Each point is reached from the start by the listed moves, each made 0, 1 or 2 times, or once backwards (-1), plus a little noise. Say if it took an odd or an even number of moves. Then give how often each move was made.

Moves:
(1): [6 -30]
(2): [40 39]
Start: [-11 -3]
Points:
[28 37] => odd (0, 1)
[73 47] => odd (1, 2)

Moves:
(1): [31 16 26 12 -18 43 2]
(2): [18 14 6 -11 18 -12 -3]
(3): [-7 -30 16 11 12 -3 12]
(4): [28 -11 14 34 -28 -44 -3]
(5): [11 -5 -34 47 46 -11 12]
(6): [-4 6 23 33 0 -2 -8]
Start: [-2 11 9 -11 1 34 1]
Points:
[29 34 81 41 -76 -99 -47] => even (-1, 1, -1, 2, -1, 2)
[28 -63 -7 102 20 -110 18] => odd (-1, 0, 1, 2, 1, 0)
[-101 -56 44 41 52 36 14] => odd (-1, -1, 2, -1, 0, 2)

Moves:
(1): [-15 1 26 -31 2 -10 -11 -10 -40 11 -5 40 -37]
(2): [0 1 -23 -3 14 -3 16 64 27 -5 22 -32 18]
(3): [-23 -15 4 -9 38 -6 -11 13 -22 -4 18 -45 -12]
(4): [-29 25 -2 -38 2 0 4 -4 -8 0 5 -8 -3]
(5): [10 3 4 -20 6 15 0 7 -13 23 19 27 -4]
(6): [11 27 -16 -14 -10 -15 -3 -10 -4 15 -1 0 -4]
(7): [16 -13 19 49 8 4 -19 11 -7 -19 -15 -44 7]
(8): [8 -13 11 -7 -16 -19 15 -18 16 -6 0 20 19]
(9): [-13 7 8 -17 -1 -2 -17 -18 -4 6 -20 -10 -33]
(10): [-11 -37 29 -1 6 -8 17 0 -11 10 11 5 -7]
(11): [-17 16 1 4 0 -5 -18 -7 0 -3 -4 -10 -3]
Start: [-19 -14 16 -48 3 -8 12 -28 3 -11 9 13 -13]
Points:
[-1 43 0 -35 9 -17 -42 -36 -31 16 -28 -61 -67] => odd (0, 0, 0, 0, 0, 2, 1, -1, 1, 0, 0)
[-100 -118 124 -122 124 21 38 34 -109 16 107 -60 -50] => odd (0, 0, 2, 2, 2, -1, 1, 0, 0, 2, -1)
[22 -74 -8 61 17 14 13 -36 35 -73 1 -45 47] => odd (-1, -1, 1, -1, -1, -1, 0, 0, -1, -1, -1)
[-52 49 78 -124 48 -49 -112 -124 -127 12 -39 -81 -130] => even (1, -1, 2, 1, 1, 2, 2, 1, 2, -1, 0)
